Every row gives one point. Any point is a mix of the corners, with weights that add up to 1. It lies inside the corners' shape when no weight is negative. Is each point inside? If not, which corners have a negative weight?

Corners:
(1): [62 30]
(2): [-12 -78]
(3): [-37  23]
Points:
[-2 52] -> outside (2)
[ 12 -11] -> inside
[ 30 -33] -> outside (3)
[14 23] -> inside
[-37 -81] -> outside (1)
[-4 38] -> outside (2)
[58 46] -> outside (2)
[41 12] -> inside

Corners:
(1): [121  15  30 -14   5 -23]
(2): [-31   9 -12  11  34  65]
(3): [ 45 -17  25   3  12   0]
(4): [  1  -8  37  11 -33 -25]
(5): [  3 -19   3  23  -9 -18]
(6): [-26   5  27  22   8 -20]
(7): [-15 -12  -4 -18  16  -3]
Points:
[ 90  10  26  -8   5 -18] -> inside
[10 -8  7  3 13 -3] -> outside (4)
[  2 -13   5   1   6  -8] -> inside
[ 55  -2  24  -1   2 -13] -> inside
[ 59   4  25  -2  -1 -17] -> inside
[ 14 -13  11   8   4  -6] -> inside
[ 27   5  21   6   9 -10] -> inside
[18  3 11  4 11 16] -> inside

Corners:
(1): [-46 -69 -20   6  31  58  79  21 -82  -1  -9]
(2): [  7  67 -26 -47   9  66  51  86 -49  76 -11]
(3): [ 41  40 -57  30  55 -75 -38 -55   9 -34  16]
(4): [ -6  66  12 -16  46  15 100 -69 -37  17 -96]
(5): [-42  69 -57 -45  28  47 -25 -29   3 -61 -28]
(6): [ 17 -44 -47  87 -28 -34 -59  24 -36 -21  25]
(7): [ 56 -32  95  83  23  34 -39 -16 -52  38  31]
(8): [  2  -6  96  74  21  84 117  42   9 -28  -8]
(9): [ 46  22 -24 -35 -48  24  18 -40 -39  60  15]
(10): [-19 -40  26 -11 -32 101 -32   6  69  49 -68]
(11): [-48  36  62  61  14  32  63  80  61  28  34]
(12): [ 33  37  -5 -30 -40 -83 -25  91  45  -9  11]
Points:
[-18  -8  10  69  55  31  25   9 -47 -22   6] -> outside (9, 10, 12)
[ -1   8   1  -6   0  45  12  29  -5  30 -19] -> inside
[  7  -4 -18  35  -7  10 -11  23 -20   4   2] -> inside
[ 13  31 -11  -4   8   8  26 -24 -18  12 -20] -> inside
[  8  21   8   2  13  45  33  36 -35  36  -6] -> inside
[ 3  2 31 41  7 22  8 22 -1 17  7] -> inside
[-14   4  20  14  -1  51  19  36  15   8 -23] -> outside (3, 9)
[  4  20   5   2  -1  26  23  -5   2  24 -16] -> inside

Corners:
(1): [-36  14  -5  31 -12  -4 -22 -38   7  37   0  17  17   9   5 -10  -6   6]
(2): [ 25   1  27 -17   3   6  -7 -25  37  41  20 -44  19  -9 -83  -1  26 -18]
(3): [  0  24   6 -22   8  27 -41 -27   4  19   2  12 -36 -24  37 -30   2 -12]
(4): [ 10   2  12  10  25  18   5 -11 -13  29 -31  26  23 -10 -70  -8   9  -6]
(5): [-31   0   1 -10 -28 -36  35  48   4  17  75 -12   6   8  -2  37  37 -43]
(6): [ -6  -3  18  26 -19   6  43 -33  14  -8  -5   9  20 -37  35   4  23 -16]
(7): [  8  10 -43  -6  -4   1 -11   0  17  12   7  43  26 -43   7  55 -37  22]
(8): [  3  29 -10  20 -17  11 -23 -28  48   3 -26  38 -65  13  14  44   3  -9]
(9): [-42 -46  23 -65  22 -11   3 -14  14  36 -23 -35 -10  -6  10   1   1 -17]
(10): [ -41   33   32  -74  -38   -3  -38  -13  -18   43  -17  -91  -13   10
 -102  -21   27    4]
(11): [  4  24  19  -1   4 -72 -14  12  19   7 -30  12   6  -3   8 -14   8  -5]
(12): [  5 -36 -27  -4   9   7  58 -26  27 -66 -26   7  16 -25  19 -17  -5 -59]
(13): [-41 -61  25   1   5  -8 -17  53  -6  21  -8 -49  11 -11  27 -16  33 -18]
(14): [  0  -8  32 -20 -38   1 -24  32  24  17  13  28 -44  10 -29   1 -50  15]
(15): [ 33   4  -2  -5  19 -73  24  -4   0  37  73 -41 -54  -4 -40  76 -59   3]
(16): [ 34 -38  34  -1  10  17 -45 -41 -12   1 -17  32  24   0 -47  14  -5 -16]
(17): [ -31   14   17   -8    6   15   38  -17   43 -121  -38   41    7   10
   22   12   14    4]
(18): [  9  19 -28  -2 -29  22  13 -28  22 -35 -26  43  -8   7  15  -5  22  38]
(19): [ 34  23   5 -16   2  32 -19  -8  14  23 -18  28  30   9  19  24 -31  -4]
Points:
[  8  16  14 -16   1  -4  -6 -24  12   4  -6   3 -16  13 -42   6  -5  -6] -> outside (6, 7, 13)
[ 10 -11  11  -3   6   1   0  -5  15   2  -6  12  -5  -4   5  10  -3 -15] -> outside (1, 7, 10)
[ -3   6  13 -34 -11   6 -17  17   6  29  22  -7 -11  11 -33  29  -4  -1] -> outside (1, 6, 11, 12)
[ -1  -3   3  -7  -8   6   3 -13  15   1   2   6  -4  -5 -10  14   1  -6] -> outside (11)
[  5   0  13  -8   2  -1  -2 -12  16  17   1  -8   3  -7 -31   4   7  -9] -> inside

Corners:
(1): [  5  19 -72  52   4 -36  34  47 -56  18  28   2 -15 -54 -19  -8  -7 -22
  69 -25]
(2): [ 42 -40  21 -27  10  25  25  80 -37 -11 -56 -20 -60 -43  11  -4  -9 -25
 -48   2]
(3): [-54 -56  46 -39  -3   0 -57  21   7   6 -67   8 -77 -34  -4 -26  30 -36
 -48  12]
(4): [ 17  51   6  28  33 -20  33  36  64  84 -56  48 -54  84  21  38  44   8
  84  14]
(5): [ -5 -25  16 -46  39 -44 -54  43   2 -39  21 -37 -21   6 -28   3 -34  31
  27 -34]
(6): [-24  25   1  48 -16  83 -23  -4 -46  57 -56   5  44 -30 -57 -20  -8  54
 -25  19]
(7): [-36  10 -64  42 -56  25 -40  48  30 -26 -22 -20 -27  -3 -41 -17   7 -51
  24  -2]
(8): [ -55  -66  -44   24  -15   -7   30  -11   47  -60    2 -121  -48   65
  -32  -69   39   -9   -2  -56]
(9): [ 64 -14  58 -70 -46 -32 -64  41  30  39 -36 -22 -18 -33  17 -26  45   0
  47  46]
(10): [ 15  53 -43 -27 -43  -1  13  11  25  62 -62 -34 -79   1  -7  41  14 -11
  15  -1]
(11): [ 47  -8  -1 -10  -9  -5 -37 -31 -34  22 -17  -7  54 -19 -16  45 -39  -1
 -13   0]
(12): [ 49  53  20 -36  14  62  14  -3 -52 -51  -7  11  63  51 -12  39 -53  58
 -29 -52]
(13): [-17   0 -47  55   5 -30 -44  16  42  -8  27  14   6 -22  31   4 -10  26
  17 -14]
(14): [ 57  37  25 -31  -6  41  22 -27 -25  -6 -14  60  37 -51  -4  84 -39  36
  51  31]
(15): [-19   4 -75  43  57  78  12 -48 -49  69  18   7  -4   1  29  -7   2  35
  39  54]
(16): [ 71  28 -58 -26  -1  23  18 -30 -71   5 -69   8  31  33  -6   6 -76  20
 -50  42]
(17): [ 40  43   1 -16   8  40  15  75 -25  -1  22  64  15 -22 -20  52  15  32
 -44  31]
(18): [ -3 -37 -23 -53 -14  10   7 -11  33  20 -53 -18   2  25  28  22 -40  31
  55 -48]
(19): [-35  64  36  40 -33 -34  -2  56  -2  35  20  75 -12 -37  19  67 -57 -11
 -27  19]
(20): [ 13 -38  -1   7  34  21 -29 -27  18 -40  27  10  15  40 -22 -46 -75  39
 -37 -58]
(21): [ 19  61  18 -23  40   4  12 -11  90 -20  30  45  42  28   0  -5  -8 -24
 -30  16]
Points:
[ -9  -5 -13  -3 -11 -12 -16  26  12  30 -32  -8 -29 -10   2  -5   6 -18
  -4  17] -> outside (12, 14, 20)
[ 20  13  -6  -8   8  11   6  10 -15  11 -12  11   2   0  -3  13 -15  17
  -8   7] -> outside (7)
[ 32  -3 -36  -6   5 -37  16  10  31  34 -29 -23 -40  46  10  -6 -15 -29
  40   4] -> outside (3, 6, 12, 13, 14, 17)
[ 12   6  25 -23   2  13  -6  15  -2  21 -17   7  -8 -11  -6  14  -1  14
  13   4] -> outside (7, 13, 16)

Corners:
(1): [ 46   6 -10 -52 -63  33 -30  51 -29 -53  -5  10  10 -18  31 -17  68 -19
  14  23]
(2): [ 47  24  -4  45  24  71  74 -26 -51 -39  -1  -8  23  49 -22  18  -3  10
  35  38]
(3): [ 34 -18  -8 -19 -34   8 -11 -10 -26 -17  36 -38  70 -25 -16  14 -29   9
  -3 -35]
(4): [ 14 -58 -22   1  -1 -66  16  13 -28 -44 -10 -44  13 -20 -18  21  52  15
 -30 -43]
(5): [ 25  16  -9  22  52  50 -35  -9 -31 -23  15 -20 -16  43 -34  50  35  64
 -11  -2]
(6): [  2 -41  34  33  -6  -1  -4  46   9  30  -3 -65  36  23 -27  70   3 -52
 -10 -32]
(7): [ -5 -30  10  47 -24 -38   6  43  -3  -5   9  18  37 -28 -25  36   4  45
 -33  -5]
(8): [ 29  17   4 -50 -44  18  14  -1  79   4 -30 -15  21 -28  50 -42  46 -28
   4 -41]
(9): [ 19 -26  50 -25  -7  34  10  -2  82 -11 -22  32  68 -20  31 -55  94 -53
  91 -28]
(10): [ 59   7  -8  -9  24  54  -4  -6 -41   0 -42  -3  33  18 -64  18 -18  32
  16  55]
(11): [-36   3 -15  -4  12 -21  11 -30 -10  11  11 -26  69  -5 -38  46  36 -19
 -68   0]
(12): [ -7 -27 -19 -20   6 -46 -25  -8  -4 -22 -20   4  29  12   3 121  -6 -25
 -38  19]
(13): [ 40 -41  43  16  20  53  14 -41  15   2   5  55  36 -69  48 -69  59 -46
  34  -6]
(14): [-17  -9  43 -26  45  66  11 -39 -41 -30 -25 -28  -1  19 -16  17   8  33
   8  76]
(15): [ 14   1   2  21  43 -59 -16  25   8 -33  36 -16  21  14 -37  30 -31 -47
 -40  40]
(16): [ -2   0  22 -35 -21 -60 -32   3 -20 -43  16  11  16 -79 -58  47 -11  -5
 -37 -66]
(17): [-23 -21 -26  10 -38  -5 -42 -15  27 -33   3 -39  20 -29 -47  40   8 -41
 -19  -9]
(18): [ 15   3  61 -33 -55  -6 -43 -30  12   1 -22  50  29  23   3 -52  48 -33
  20 -33]
(19): [-34  15  44 -22  18  68  -7  25   5 -30 -33  22  62   2  31 -79   4 -61
  17 -49]
(20): [-22  49  -3  27  77  40  25 -18 -83   9 -26 -54   8   3  31  59   2  12
  45 104]
(21): [-16  -6 -71 -21  42  50  28 -26 -20   6  28  15 -13  28 -27  19  31  35
  20  52]
Points:
[ 13 -11  18  -9   1   8  -2   4  21 -18  -3   5  38  -8  -1  -5  35 -27
  21  -2] -> inside
[  6  -8  -5  -7   5   9   4   1 -10 -16  -1  -8  28 -13  -6  19  16 -11
   2  16] -> outside (5, 18)
[ 17 -18 -18  -9 -34 -43  -8  13  -1 -12  -4 -23  18   2 -65  58  -9  -2
 -59   7] -> outside (3, 5, 9, 13, 19, 20)
[  3  -7  17  -8   3  12 -13   1  -3  -8  -6  -5  29  -9  -5  -2  27 -11
   1  -8] -> outside (2, 12)

Corners:
(1): [-79 -47  87 -39  -7  27 -65 -63 -56  47  34  46 -54 -72  30  41 -36  -2
  40  14]
(2): [ 55  85  43  17 -30   0 -13  15  32 -10  35 -53  73  64 -39  78  91 -36
 -31   4]
(3): [  3  23  23  27 -65 -63 -33  34   2 -11   8  15  -9  41  -2   0 -82 -56
  30 -56]
(4): [ 16 -27  37  30  -4  17 -50   4  61 -35 -65  69 -50  37  51  -7 -98  46
  62 -36]
(5): [ 17  21 -59 -31  -2 -15 -55  43  32  47  35  41 -23  29  59 -45 -62  19
 -51  42]
(6): [ 17  56  30 -58 -59 -53 -31  32 -63  -7 -73   1  63  57  16  41 -36  55
 -48  21]
(7): [  2 -24 -24  36 -23  29 -41  43 -19 -16 -33 -23  32 -55 -10 -24  80  39
 -37  34]
(8): [  4  50  13  64 -22  33 -16  47  -9  84 -57 -65  -2   8 -36 -19  60 -29
   9   8]
(9): [-20  23 -18 -34 -35   0  75  49 -58 -11  23  72   3  -2  21  63  93 -56
 -54  39]
(10): [-25  -3 -43 -35  20  57 -73  -7 -97 -12  -1  14  -3  20  23  34  92 -58
  21  18]
(11): [-39 -30 -24 -63  33  80  10 -36 -46  61  16  20  42 -63   7  30  79  56
  -7 -47]
(12): [-66  -5 -32  18 -23  37  15 -49  -8  47 -18 -47 -46  33   8 -28  25 -45
 -71   5]
(13): [ 13  36  12  33  54 -31 -71  66  12 -16 -61 -38 -22  10  76 -21 -56  26
  52 -48]
(14): [-27  60   6   5 -18 -34 -43  17  40  -3 -55  27 -26  -4 -32  -7 -66   6
 -12   0]
(15): [-43  36  41  62  36 -51   9 -69 -26  65 -59 -26  23  20 -75  56  -7 -49
  55   5]
(16): [ 57  33   5   8  50 -19  17 -13 -68  -4 -51 -44 -38 -14 -22 -20 -52  43
 -70 -46]
(17): [ -5  45 -43 -50  -5 -28  37  31 -12  -3  -6  -2  16   9 -45 -14  67   7
  -2  15]
(18): [ -3  20  15   5   9 -49  31 -69 -25  -1   6 121 -41   7  84 -41 -84 -39
  36  17]
(19): [ 21 -50  64 -27  73  26  66 -49  29  82 -41  17  39 -23  16 -58  75  54
 -72 -37]
(20): [-47 -40 -49 -60 -30  52   4 -49  44  -5 -36   9  23  37 -51  69 -62 -55
  36  29]
(21): [ 32 -55  38 -27 -27  -8 -25 -74  28  32 -66  29 -17 -61  24  56   3  -2
  21  -7]
Points:
[-31  16 -19 -25  15  19  -4  16 -41  31 -32 -22   5  -5 -12   0  36  15
 -39  14] -> outside (2, 3, 4, 18, 21)
[ -4  -8  27 -14  14   6   2 -17  -1  35 -20  16   5  -7  11  -8  14  10
 -20 -11] -> inside
[ -6  11   9 -10 -15  -4 -21   1  -7  11 -27  19  10   0   5  18   2  -1
   4  10] -> outside (12, 16)
[ -1   9   6  -4 -12   7 -18   7  -5  17 -23   6  -3   3  11   2   1   1
  -7  -3] -> outside (15)
[-17  12 -11 -40  -2  21  -5  -2  -6  35  -3  19  10  -5  18   6  28   2
 -16   8] -> outside (3, 4, 7, 15, 16)
[-11   7   2 -14  -5   1 -15  -3 -18  18 -10  23  -6   2  14  18   4 -12
  -5  11] -> inside
[  6  19  -5   8   4 -15 -10  -5   9   8 -17   6  -3  19  -2   7  -4 -19
  -2   2] -> outside (1, 6, 8, 11)
[-10   0   9 -12   6  -5 -12 -32  -8  17 -24  16  -6   1  12  -1 -13   2
  -4  -5] -> outside (8, 9)

Corners:
(1): [-13 -13 -52  -7 -23  18  23 -13  40  21   8  -7  72 -37 -73  25  21 -32
  25  -1]
(2): [  5 -17  40  -6 -36  28  18  -5  -3  -9  16 -14   8  31  22 -54  -9 -21
 -19 -11]
(3): [-28  16  33  -5 -35   6 -26 -37  12  27  -2 -38 -28 -13  16  12  34  -5
 -39 -20]
(4): [  -4  -14  -31   24  -30   -8   27  -17 -103   33   16  -33  -26  -15
   35  -11   37    7    4   17]
(5): [-47 -24 -17  55   2  13  20  41  21   1   2 -36 -22  19   6 -12  17  15
  13 -17]
(6): [ -45  -29    6  -22   87   11   29    6   22   14    4  -38  -11   10
   11 -101  -29   13  -22   29]
(7): [-32  31  29 -15 -21  13  -8  20  42  13 -42 -21  86   7  22 -53  19   2
 -22   0]
(8): [-10 -41 -18 -11   8 -18 -20 -12  40 -59  15 121 -10  -8  19   0  33  14
 -53 -61]
(9): [ 37 -32  23   8 -31 -47  20 -33   3  11  -3 -28  -2  10 -53   0   7 -37
 -25   1]
(10): [-34 -31  22 -24  -5 -54  21 -11  12  -5   1 -42 -13 -12 -23   9  -4 -15
  -3 -52]
(11): [ 23 -32  35  11 -21   3   5   3  16   7 -12 -17 -20  20 -49 -50  22 -25
  23 -54]
(12): [-32  73   6  -5 -24 -32 -10   0  12  14  -8 -24 -30   0  35 -35  26   4
 -32 -19]
(13): [ 57  -1  -7 -27 -10 -33 -30 -39  14   8  -8 -31 -21  -5   3  34  25 -82
 -35  -5]
(14): [ 14 -11 -11  75  61   6  10  17 -93   4  29  14 -10   7  -2  12 -10 -38
 -16  12]
(15): [-33  -4 -20 -19 -10  -6   1 -27  27 -34  -8 -47 -29 -28  24  20 -37  10
 -25  16]
(16): [  5   6 -14  -2 -32  -8  17  -4  21   4  -6 -11  -9 -47  25   5  15  17
 -40 -36]
(17): [ 47  11  23 -19  63   0   1 -39  -1  17  18 -30  17  22   2  -9 -29  14
   8  22]
(18): [ 10  35  18  24  64   9  20 -22  19 -37   1  -5  47 -12   5   5  33   7
 -23  15]
(19): [-18 -13   6  55 -12 -15 -12   4  -2  28  14 -21 -15 -13  24 -23  -2   1
   6  -9]
(20): [ -1   0  35   8 -20  18 -28  45  33  -4   1  -1  23 -38 -24  11  27 -12
  -6   5]
(21): [ -6  36  19   4  44  32   2  34   5 -30 -49 108 -17 -18  18   4  43  27
 -28  31]
Points:
[  1   1   8  18  12   2   2   1  -8  -2   5  -4   2  -5   2  -3  11 -14
 -17  -1] -> inside
[ -8   6   6   2   5  -6  -1  -3  12   3  -5  -7   1 -10   0  -5  15  -3
 -15  -6] -> outside (2)
[  1   3   2 -10   1  -5   6 -17   2  -1   2 -13   6 -12   3   0   9  -8
 -21   1] -> outside (5, 11, 19)
[ -3  -6   9 -14 -25  -8  -1 -15  14   9  -3 -17   1 -14  -3  -9  12 -11
 -15  -7] -> outside (5, 14, 18)
[ -5  -1   3  -2  -4  -4   5  -5  10   0  -1 -12   2  -8  -2  -6  12  -8
 -15  -9] -> outside (19)

Corners:
(1): [-54  28  -9 -50 -51 -61  40 -35  53  69  -9  60 -27  20  74  21  32   2
 -17  -8]
(2): [-16   2 -34  17  72 -31   8  41 -10 -48  53  25 -25 -58   8 -28 -53  53
  58  18]
(3): [-24  -8 -23 -45  -5 -44  55 -43  99  31  18  -2  30  69  42  71  25 -38
 -71  77]
(4): [ -24   11  -83   -3   42  -24   12   41   29 -100  -49  -51  -27  -69
  -95   22    0  -37   40    8]
(5): [ 42  11   7  18 105 -49 -33  -1  -2 -97 -51 -37   5 -84  -5 -22  53  59
  20  26]
(6): [-29  39  17 -14 -46  33   4 -14  31   7  48 -54  -1   0 -25  89  46  44
  -4  19]
(7): [-27 -30  56  44  14  40 -29 -27   8   4  -1  38  18  13 -33  48  31  51
  -5 -35]
(8): [  94   -6  -56   30   -4  -19    9    7   -7 -106  -39  -50  -26  -69
   34  -38  -24   74   10  -10]
(9): [   8  -32    2   53  -42    7  -69  -31 -100   -3   -9  -20   52  -21
   12  112  -19   16   27   47]
(10): [ -9  -4  53 -80 -22   4  31 -62  56 109  45  37 -31   0   3  87 -27 -22
 -91 -25]
(11): [ -8   7  13   7   9 -55 -17  -9  37  69  29 -14  39  27  44  74  51 -40
 -94 -64]
(12): [-13  60 -19 -35 -25 -58  50 -67  26 104  16 -20  54  59  -6  -4  27 -27
 -32 -28]
(13): [-42  32  29  22 -15  80  37  -1 -33  32  65 -13   5  -6  60 101   7  -8
  34 -38]
(14): [ 42  45  22 -19 -20 -54  47  79  62  58  44  27  13  44   3  63  27 -26
 -43 -11]
(15): [ 39 -72   5   9   1 -22  -3   6  66 -32 -40 -60  -5 -82  23 -84  20  22
  61  15]
(16): [  4  25  -8  52 -25 -14 -22 -46 -64 -19  63  23   9 -18 -45  68  37   6
  53  52]
(17): [ -9  -7 -20  31 -39  74 -35  31  -3  18  -5  28 -27  41  12  38   1  25
 -52  87]
(18): [ 17  65 -20 -51 -20 -31 -71 -28  47  81  -7  32  29  29  35  61  45 -24
 -42 -50]
(19): [-42  30   5  10 -30 -93  17 -40 106  80  18  80  54 -46  53  31 -28 -15
 -77  32]
(20): [   5    6   31  -57  -17  -40  -36   26  -28 -102  -17  -58   69  -71
   32  -17   25  -13   -8    8]
(21): [   2   38   17  -13   32  -47  -75  -11  -15 -110  -51  -32  -28  -45
    7  -68  -66  -24   43   11]
Points:
[ -2   7   8 -11  -2 -19   1 -21  24  22  13   4   5 -11   8  37   9   1
 -23   2] -> inside
[  5  11  -2 -11  -5 -20   2  -1  16  -3   3  -9   0  -8  12  27  15   4
  -3   2] -> outside (19)
[-12   8  10  -8  -4 -15  -1 -12  25  16  16   2  12  -2   8  42  16  -3
 -13   9] -> outside (8)
[ -6   5   4  10  -1  -9  -4   2   4  -8   8  -4   2 -24   9  23   2  14
  -2   5] -> outside (3, 18)
